Each row is a point. The points of each table are mixes of a few directions, plus a little noise. How many directions does each table use, and how many do they share? Where both have some left over, give the other angles between the two spaces (their principal angles), to ten degrees, smallest first.

First (5 x 3):
0.000	0.007	-0.018
0.001	-0.033	0.082
0.000	0.009	-0.022
-0.002	0.044	-0.110
0.001	-0.027	0.068
Second (6 x 3):
-0.095	0.027	-0.072
0.026	-0.007	0.020
0.028	-0.008	0.022
-0.027	0.008	-0.021
0.092	-0.026	0.070
-0.025	0.007	-0.019
Directions: first 1, second 1, shared 0; angles 50

First (5 x 4):
-0.007	-0.018	-0.017	-0.009
-0.005	-0.015	-0.015	-0.008
0.013	0.033	0.033	0.018
0.031	0.082	0.083	0.043
-0.032	-0.084	-0.085	-0.044
Second (7 x 4):
-0.032	-0.024	0.012	0.005
-0.102	-0.053	0.039	0.025
0.056	0.008	-0.024	-0.021
0.018	-0.010	-0.009	-0.010
0.089	-0.023	-0.042	-0.045
0.046	0.042	-0.016	-0.006
-0.076	0.063	0.039	0.052
Directions: first 1, second 2, shared 0; angles 40

First (7 x 6):
-0.003	0.000	0.002	0.005	0.001	-0.001
-0.035	-0.005	0.031	0.080	0.019	-0.020
-0.014	-0.002	0.013	0.033	0.008	-0.008
-0.030	-0.004	0.027	0.069	0.016	-0.017
0.070	0.010	-0.061	-0.158	-0.037	0.040
-0.033	-0.004	0.029	0.076	0.018	-0.019
0.046	0.006	-0.040	-0.104	-0.024	0.026
Second (6 x 6):
0.009	0.042	-0.109	-0.056	0.003	0.018
0.016	0.013	-0.013	-0.047	-0.023	-0.010
-0.023	0.029	-0.058	0.018	0.010	-0.005
-0.010	0.003	0.070	0.039	-0.010	-0.061
-0.018	-0.034	0.019	-0.027	-0.059	0.035
0.027	-0.053	0.092	0.072	0.079	0.022
Directions: first 1, second 4, shared 1

First (9 x 8):
-0.064	-0.041	-0.037	0.039	0.053	-0.004	-0.004	-0.055
-0.039	0.011	0.043	0.009	-0.030	0.006	-0.105	-0.022
-0.046	-0.059	-0.038	0.094	0.054	0.007	-0.037	-0.014
0.021	0.026	0.015	-0.044	-0.023	-0.004	0.022	0.005
0.038	-0.030	-0.040	0.048	0.031	0.003	0.054	0.047
-0.011	0.010	-0.018	-0.056	0.016	-0.013	0.068	-0.040
0.045	0.051	0.069	-0.034	-0.077	0.008	-0.065	0.049
-0.036	0.016	-0.007	-0.069	0.011	-0.014	0.045	-0.067
0.092	0.017	0.014	0.011	-0.035	0.009	0.022	0.099
Second (9 x 8):
0.096	0.040	0.014	-0.049	-0.042	0.000	0.070	0.077
-0.076	0.044	0.030	-0.117	-0.017	-0.019	-0.004	-0.117
0.053	0.040	0.017	-0.064	-0.035	-0.004	0.051	0.029
-0.031	-0.015	-0.006	0.020	0.015	0.001	-0.023	-0.024
0.005	0.029	0.016	-0.060	-0.020	-0.007	0.022	-0.017
0.013	-0.050	-0.029	0.105	0.030	0.013	-0.029	0.049
0.016	-0.011	-0.008	0.028	0.005	0.005	0.000	0.026
-0.009	-0.049	-0.026	0.099	0.034	0.012	-0.038	0.028
-0.067	-0.029	-0.011	0.037	0.030	0.001	-0.050	-0.051
Directions: first 3, second 2, shared 2
